Each row of a before or after table is a point. One or more steps were done to the points. Then noise was added and the rows were shuffled. The steps act on columns, c1 being the first. What was done? A step turns or swaps two columns, mirrors them in a line or flattens them onto one, adds a multiple of one to another, or multiplies or shifts one. Angles are multiples of 10 degrees, from the lower column toward the higher: turns from -170 to 170, lines from 10 to 170 but not 90. Use the fewest steps. Two steps may share a column if one is a turn and the other turns, adds or multiplies; they go together, in the order done. Otherwise the lowest column goes first.

Before (10 x 3)
[[ 18  16 -28]
 [-18  19 -60]
 [-58  36 -31]
 [-41 -13  24]
 [  9   0  16]
 [ -5  -7  35]
 [ 19   9  28]
 [-15  -2  28]
 [-30  21  13]
 [ 28 -29  20]]
After (10 x 3)
[[-44  51 -21]
 [-23  28  22]
 [ 27 -29  31]
 [  0   2 -18]
 [  4  -3  40]
 [-17  20 -50]
 [-10  12  32]
 [  4  -3  44]
 [  4  -4  23]
 [ -8   5  40]]
Steps: flatten c1 and c2 onto the line at 130 degrees; shift c3 by 10

Before (11 x 6)
[[ 14 -16  -7  -6  20  16]
 [-20 -12   4   7  24  -5]
 [ 14 -16  -3 -18  17   7]
 [ 24  26 -11 -15  34  12]
 [ 11  29  -2 -14 -58  15]
 [  5 -16 -36  -2  25  14]
 [-11  -4 -27  -9   2 -35]
 [-26 -15 -44 -13   5 -18]
 [ -3 -28 -45 -23 -23  15]
 [ 10 -14 -18   1   6   4]
 [  3   8   2  20   3 -35]]
After (11 x 6)
[[ -7 -10  35  23   6  18]
 [-19 -12  -8  24  -2  -1]
 [-19 -14  23   0   8 -32]
 [ 12 -12   9  15  22  12]
 [  2 -12  21   5   2   9]
 [-18 -21  41 -26  19  23]
 [ 19  28  19  31  20   3]
 [-39 -20  32   3  12 -11]
 [ 11 -10  12  17   9  21]
 [ 10  32   6 -61   4   5]
 [  3  -4  -1   6 -19 -37]]
Steps: mirror c1 and c3 in the line at 10 degrees; turn c2 and c6 by -20 degrees; turn c4 and c5 by -80 degrees

Before (8 x 9)
[[  4  14  -4 -18   3   2  17 -12 -18]
 [ -3  14 -15  -5  -1 -12 -29  -7 -11]
 [  6 -60  -9 -16 -18  -7  10 -12 -14]
 [  1  10 -14 -12 -17  32  14 -11 -14]
 [-27  16  -7  -6 -12  14   2 -23   7]
 [  9  11  -9 -19  -6 -16  15   2  12]
 [  0  14 -13  41 -13 -21  13 -13   3]
 [-31   6  -7 -14   6 -18  16  20  -8]]
After (8 x 9)
[[-14   6 -10  14  19   7  13 -25 -10]
 [ -4  18  -7   0   5   0   4  25  10]
 [ 11 -59  -8  11 -14   7  16  10 -17]
 [ -1  16 -15 -29   1   8   5   2 -14]
 [  8  10 -15  14 -11 -31  12  21  -5]
 [  4  14 -10  12  -7  25 -41   6  -4]
 [  5  10  -9  14  -8  17  19  -8   6]
 [  1  15  -3  18   0  -3  18  13 -19]]
Steps: flatten c1 and c5 onto the line at 130 degrees; turn c4 and c7 by -90 degrees; turn c6 and c8 by 160 degrees; turn c6 and c9 by -20 degrees

Before (10 x 14)
[[ 32 -12  -3 -30 -28  -5   8  30 -46 -60 -32  46   1 -13]
 [-12  12 -30 -16   9   6   7  58 -24 -56 -22  34  16 -18]
 [-28 -50 -35  28   9   8   6 -45 -18   4  48  26 -23  -9]
 [ 21  13 -21   6 -21 -14  22  34 -24 -33 -45  40  50 -30]
 [  9  23  -8  53   2  34  19  -6  13 -53   4 -36  15 -13]
 [-24 -37 -36  13 -18  38 -35 -48 -19 -12  31  30  14   8]
 [ 56   7 -37 -18  -3  16  24  45   2 -47  -8  34  29 -13]
 [ -9   0 -14  47 -23  21  -3 -16   3 -20  47  44  -5  22]
 [ 18   6   8  19   4  17  45  16  11 -47   6  -4  52  44]
 [-13 -19   6  23  23  22 -36 -40 -14  11  45  32  -6  -9]]
After (10 x 14)
[[ 56   7 -37  18  -1  17 -14  47 -20 -46  -7  33  26 -12]
 [-12 -17   5   0  22  22  12 -41  38  12  43  32  -7  24]
 [-25 -36 -36 -11 -17  39   6 -48  38 -12  31  30  15   9]
 [ 32 -13  -3  21 -27  -5 -40  31  25 -60 -34  46   0 -23]
 [ 18   5   9 -47   4  17 -20  16 -40 -48   8  -2  51   3]
 [-11   0 -16 -38 -23  22   4 -16   1 -20  47  45  -6  36]
 [-12  12 -29  21   8   8 -23  60  11 -58 -21  35  16  -9]
 [ 21  11 -21  27 -22 -14 -33  32  -1 -33 -45  42  49  15]
 [ 10  23  -7  -6   1  32  -4  -7 -23 -52   3 -35  15  54]
 [-29 -50 -34  -1   9   8 -17 -45   8   5  49  27 -23  31]]
Steps: turn c4 and c14 by 110 degrees; turn c7 and c9 by -130 degrees

Before (12 x 20)
[[  7  -9   6   4   1  -8   2   1  -5  12  -3  -4  -4   6  14   3  -3   1
    2  -4]
 [  0  -1   2  -3   6  13  -6   5  -9   6   4  -5   6   2   8  13  -3  -8
   -4 -14]
 [  4  -1  12  -7   3  11  -4   7  -9   6  16  11   4   6   8   4 -10  -6
    0 -11]
 [ -1  10   4  -9  -1   9   3   2 -12   1   3  13  -4   3  -3   3 -15 -12
   -7 -18]
 [ 16   1  -3  -4  -8  -1  16  -9   9  -4   6  -5 -10 -16   0 -10  -3  -2
    8   2]
 [  8 -15  -3   4   9  -3   0  -4   5   7   0   5   8   4   9   1  -6  -3
   -1 -11]
 [  1  13  -2 -12  11   3   5  11 -12  -6  15   9  -2   5   0   3  -4  -7
   -6 -11]
 [  4  -2   3  10  12   1  -2  -8  -1  11  -1   4  -1  -4  14  -5   0   1
    6  -8]
 [ 11  -2  -5  12  -7  -4   3  -7   8  -8   9  -8 -13  -4  -4 -12  -4   4
   11  -1]
 [ 11  -8  -1   0   9   7  -7  -6  -8   9   1  -1  -3   4   6  -1  -6  -4
   -4   4]
 [ 13   4  -6  -4  -9  -9   9 -18   1 -11   9  -3  -8 -14  -6  -6  -7  14
   14  -1]
 [ -2   7   9 -24   6   7   1  -2  -6  -5  11   5  -7   8  -3   1  -5 -11
   -2 -20]]
After (12 x 20)
[[ 12  -8  -1  -1  -4   8  -7  -7  -9   9  -1  -2  -4   4   6  -2  -6  -5
    5   3]
 [  3  -3  12 -17  -4  10  -4   7  -8   5 -16  12   4   6   8   3 -10  -1
    5 -12]
 [  0  -2   3  -7  -3  14  -5   6  -9   5  -2  -4   7   2   7  13  -3  -5
    8 -12]
 [  3  13  -2 -29  20   2   5  10 -12  -6 -15   9  -1   5  -1   2  -5  -8
    7 -12]
 [ 11  -2  -3  29   7  -5   2  -7   8  -8 -10  -8 -13  -4  -3 -13  -3  12
   -1  -3]
 [  9 -14  -2   9  -4  -4   0  -4   5   8   1   5   8   4  10   0  -6  -2
    4 -11]
 [ -3   7   9 -59  14   8   1  -2  -7  -4 -10   4  -6   9  -3   2  -5  -4
   11 -20]
 [  3  -1   4  26  -4   1  -2  -8   0  10   1   2  -1  -3  14  -6   2   5
   -1  -8]
 [  7 -10   6  11 -18  -8   3   1  -6  13   3  -2  -5   6  13   2  -3   2
    1  -4]
 [ 13   4  -7 -10   7  -8   9 -20   0 -10  -8  -2  -8 -13  -6  -7  -7  15
  -13   0]
 [ 14   0  -3 -10  -2  -1  15  -9   9  -3  -6  -6 -10 -17   0 -10  -3   8
    3   3]
 [ -1   9   5 -20  -3   9   3   2 -13   0  -3  12  -4   3  -2   2 -16 -10
   13 -18]]
Steps: multiply c4 by 2.5; add -1.5 times c10 to c5; multiply c11 by -1; turn c18 and c19 by -80 degrees

Before (9 x 32)
[[  5   2  -7   7 -12 -15  12  -7  13  -4   0  -4 -11 -14   5  -3  -4   3
    3  -1   7  12 -30  -3 -18  12   1   9  16 -10   0 -32]
 [ -3   6  -8  -1 -16   6  12   0   2   3   6  -5  -6  -2   3  13   3  -2
    5  -8  29  -2   4  15  12  10  13   6 -12   1  -2   5]
 [  1 -12  -8   3   7  60   6  -3   9  -2  17 -12   1  -5  -9   9   1   1
    2  -2  -2  -5  -8  -2   8   3  -8   8  -4  -4  -1   1]
 [ -4 -16  11  12  -3  -7   6  -3   8  23   4 -11   0 -19  -4  13   3  -4
  -13  -5 -29  -8  -4 -11  13   6  -3   4 -14  -2   8  -3]
 [ -3 -10   8   8   2  -6  11  -5  16  -4   4  14 -12  25  -5  16   3   1
    0   4  24  -8  -2  -6 -14   7  -5  10  27 -12   0  11]
 [  6 -18   5  12   6 -12  -1  16  13   6   1  17   4 -13  -3  10  -5  -2
    0   7  -2   7   5   7  -9   0   0  -8  -6  -1   3   3]
 [ 37   2   4  11   8  -7   4  12 -19   1   4   4 -13  -9 -12 -22  18  -2
  -20   2  -3  -3   1 -13 -14 -45  -1  14  -7  -4   8  -2]
 [ -4   6  -2   9   9  -6  -1   3  17   0   9  -8  -2 -21 -12  12   5   6
   -6 -38  19  -8  -4  -1   1  15  -5  -2  -1   7   3   9]
 [  3   6  -4 -19   2  -3 -29   9 -25   1  11  15   1 -12 -13  -7  -4  -5
    1 -15  -5  -9   1  -4  18   7  -3   7 -10  -7   8  -1]]
After (9 x 32)
[[  5   0  -8   7 -13 -15  19  -9  12  -3   0  -3 -11 -14   6  -2  -5   4
    4  -1   7  12 -30  -2  -3  11   1   8  17 -10   0 -32]
 [ -3  -7  -4   9  10  -5   0   3  18  -1   9  -7  -3 -23 -12  12   4   6
   -6 -26  20  -9  -4  -1   0  15  -7   0   1   8   5  10]
 [  1   5  -7   1   8  60  -1  -3  10  -2  17 -11   1  -6  -9   9   1   2
    1  -1  -3  -4  -8  -2   4   2  -9   7  -4  -5 -10   1]
 [  7   2   5  11   7 -12   6  14  12   7   0  17   3 -13  -2   9  -6  -4
    0   5  -1   6   5   7  -3  -1  -1  -7  -4   0 -18   3]
 [ -4  -2  11  11  -4  -8  -5  -2   8  21   3 -11  -1 -18  -3  14   2  -3
  -12  -2 -29  -9  -4 -13   6   7  -3   5 -15  -1 -16  -3]
 [  3 -10  -5 -20   2  -2 -34  10 -26   0  12  14   2 -12 -13  -7  -5  -5
    0 -10  -5  -8   2  -4   0   8  -3   6 -12  -5   4  -2]
 [ 36  -9   4  11   7  -6  12  13 -19   1   2   4 -12 -10 -11 -22  19  -2
  -22   0  -4  -5   0 -13  -5 -44  -2  15  -6  -4  -1  -1]
 [ -2   0  -9  -2 -17   7   2  -1   2   2   5  -5  -7  -2   0  14   1  -2
    5  -5  30  -2   4  16   8  11  13   7 -13   1   6   4]
 [ -2   4   8   8   2  -6  17  -5  16  -6   4  12 -12  24  -6  16   2   1
    0   2  24  -8  -1  -6  -2   7  -6  10  26 -11  -9  10]]
Steps: turn c2 and c31 by 110 degrees; turn c7 and c25 by 40 degrees; multiply c25 by 0.4; multiply c20 by 0.7

Before (10 x 64)
[[ -8  -4   5   1   7  -5   5  -2  -8  -2  12 -14  -8  15  25   0  -3 -17
    1  17  11  -5   8  -1  11  -1 -13  -7   1  14  -4 -15   4  -3 -14   0
    6 -20  -3  -6   7 -43  10   1   5   1  17  -1  -1  -2 -35  -9  26 -44
  -12   6  -1   0   5 -11  -7  11  -6  -5]
 [ -7 -10 -12   4 -10   3 -25  -5  -4   8  13  10  -6   1   5  -2  10  11
  -18   5  16  17   8  -3  -4  11 -11  -9  -3   9  -5 -12  -6   3   0  -4
   15 -11  -5   4   7 -35  -5  -3  17 -19  17 -27   7   6  13  11  -7  12
   -7   9  -8  -7   9 -19   2  19  41  11]
 [ -4  -1   7   8  10   4   5   4   8 -32 -13   9  39  13 -29   3 -35   2
    0   4  12  10   5   3   8  14  -7   1   6  21   1 -21  -3  -4  -6   0
  -28  -6   3  -1   3  21   8  -4  15 -21 -47   7  -1   0   1   0  -3  -7
   -6 -21  -6  -3  -1 -17  -2 -42   5 -13]
 [ -2 -13 -24   5  11   6   6  -9  11   2  17   4   6  16  23   1   8  11
   11  16   7  13   4  10   5  -9  -6  -9  -3  22  -5 -19  16  -3  -3   6
   15 -29 -13   6   7  15  -3  -1 -17  18   8   0  30  -5  -6 -13  -1  18
   -4  -2  -1 -10  -1  -7  -4  -1  -8  10]
 [ -8  -2   7 -11  12  -6  -4  -6  14 -12  -4  10  -9  -2  13   3   3 -28
    7   9  15  19   7   8  17 -10  -3   4  -1  10  20   5  -2  -3 -14   1
  -13  -4 -10  -4   1  23 -18   0  10 -17 -18   3  -3 -17 -12   7  18   6
    4   1 -10   3  -9 -21  11   6   9   8]
 [  0   4  -6 -22 -44  -1   5  -3 -14  11   0   3  -5   8   6 -15 -18  -7
    3   1  14  17   6   9   2   2  -9  -7  -3  12  -2 -14   4  -3  -2   0
   11 -12  -1  -5   5   7  10  16  11  -5  16   0  -3  -7  15  -1  60 -25
  -13  -2  -3  -7   3   7  -7 -19   1  -9]
 [  0  -6   7   6   5  -8   0  -4   8   0  -3   9 -11  11  24  -6 -29   7
   13   4  16   0   2   7  12   8   2 -17   8 -10   6 -16  -7   9 -11  -5
   16  -6   5  -2  -3  21  12  -2  16 -14  15  -2  -4 -21 -12   1  -5  -4
  -11  10  19  22 -12  -1  -3  19   4   8]
 [ -2 -10  -8   8   2  -3   5   0  -4   8  -4   8  -9  10   3   5   8  10
    3   8   5  16   9  -2   5 -10  -3  -1  -3   5   7 -16  -1  -5 -12   5
   12 -10   6  47 -15  20   1   2  14 -15   9   2  -2  -7  -7   4  -2  15
  -10  -4  46  -3   2  38   2  13  10   9]
 [ -6  14   5  -2   1   8  -6  -9  10  -9  15  -7  -5  -7  25   6  -2  -8
    3   0   3  22 -54   0   3  -9  -1  -1   3 -31  -5   0  -5  -4  -5   3
   14  -6  12   9  -3  12   6  -4 -17 -14  10   4   2  -5   3 -27  -5  17
   -3 -27  -6 -11  28 -21  -3  21   4  -4]
 [ 10 -10   8 -36  -1   6  -9   5  15   1   4   4   4   8  14  -5   3   9
   14  -1  13  -5  -6  -2  13  16  -9   3  -4 -14   0   3   1  17  -7  -1
   -1 -12  -9  -7   2  17   9  -3  11 -14   8   3  -4   5   1   6  -6   1
   -5   0 -10 -14  -7  -2   9   9  12   4]]
After (10 x 64)
[[ -2   3  -7   7  -8  -4  -7  -3  -4  -2  -4   8  -9  10   3   4   8  10
    2   6   5  16  10  12   5  -9  -3   0  -3   5   8 -17  -1  -4 -13   6
   12  -9   7  47 -14  20   1   2  -7 -16   9   2  -1  -7  -7   4  12  14
  -10  -4  47  -3   3  38   3  14  10   9]
 [ 10   3   8 -36  -2   6  -1   5  15   0   4   3   5   8  13  -5   3  10
   14  -9  12  -5  -6   7  12  17  -9   4  -5 -15  -1   3   0  18  -8  -1
   -2 -12 -10  -7   2  17  10  -3  -3 -14   9   4  -4   5   0   6  12   0
   -5   0 -10 -14  -7  -2   8   8  11   3]
 [ -8   8   7 -10   6  -6 -10  -2  14  18  -4  10  -9  -2  13   3   3 -28
    7  -2  15  20   6  -1  17 -10  -3   4  -2  11  20   5  -2  -2 -15   2
  -13  -4 -10  -3   1  23 -18   0 -19 -17 -18   3  -3 -18 -12   7  -5   6
    5   1  -9   3  -9 -22  11   6   8   7]
 [ -4   3   6   8  20   3  -3  15   8  23 -13  10  38  13 -29   3 -35   3
    0   5  11  10   5   7   8  13  -8   1   7  20   2 -20  -3  -5  -5  -1
  -28  -6   4  -1   2  20   8  -4  -7 -21 -47   7  -1   0   2  -1  14  -8
   -6 -20  -6  -2  -1 -17  -2 -42   5 -12]
 [ -7  -6   6  -1   9   8  -1  -6  10   7  15  -6  -5  -7  25   6  -2  -7
    3  -6   3  23 -53 -21   3  -9  -1  -1   3 -31  -4   0  -4  -4  -5   3
   14  -6  12   9  -3  13   6  -5  15 -15  10   3   2  -6   3 -27 -10  18
   -4 -27  -7 -11  27 -21  -3  21   4  -4]
 [ -1  16 -24   5  -5   5 -15  -9  11  10  16   3   6  15  23   1   8  11
   11   9   7  13   5  -2   5  -9  -6  -8  -2  22  -4 -19  17  -3  -4   6
   15 -29 -13   5   6  15  -2   0  12  18   8   1  29  -5  -6 -13 -12  18
   -5  -1   0 -11  -1  -7  -4  -1  -8  11]
 [ -7   1   5   1  -1  -5 -16  -1  -8   8  13 -14  -7  15  25  -1  -3 -17
    1   8  11  -5   9  -3  11  -1 -13  -7   1  14  -4 -15   3  -4 -14   0
    6 -20  -3  -6   8 -43  10   1 -23   1  17  -1  -2  -2 -36  -9 -13 -44
  -13   6  -1   0   5 -12  -7  11  -6  -5]
 [  0   6  -6 -22  14   0   0  -7 -15 -43   1   3  -5   8   7 -14 -18  -8
    3   5  14  17   6  -8   2   2  -9  -6  -2  13  -1 -14   4  -3  -2   0
   11 -13  -2  -6   6   6  10  16 -52  -6  16   0  -3  -7  16  -2 -30 -24
  -13  -2  -3  -7   3   7  -7 -19   2  -9]
 [ -6   2 -12   3   0   4 -10  -7  -4 -12  13  11  -6   2   5  -2   9  11
  -18 -23  15  17   8   4  -4  11 -10 -10  -4   9  -5 -13  -5   3  -1  -4
   14 -11  -5   4   7 -35  -4  -3  -6 -19  17 -27   8   6  14  11  17  13
   -7   8  -8  -7   9 -19   2  19  42  11]
 [  0   9   7   7  -1  -8  -4  -4   8   5  -3  10 -11  11  24  -7 -29   8
   14   1  15  -1   2   3  12   8   2 -17   8 -10   6 -15  -7   9 -11  -6
   16  -6   4  -2  -4  22  12  -3  -6 -14  15  -3  -4 -22 -11   1  15  -5
  -11  10  18  21 -11   0  -3  19   3   8]]
Steps: turn c2 and c24 by -120 degrees; add -0.5 times c11 to c24; turn c8 and c10 by 20 degrees; turn c5 and c10 by 120 degrees; turn c7 and c20 by 80 degrees; turn c45 and c53 by 130 degrees
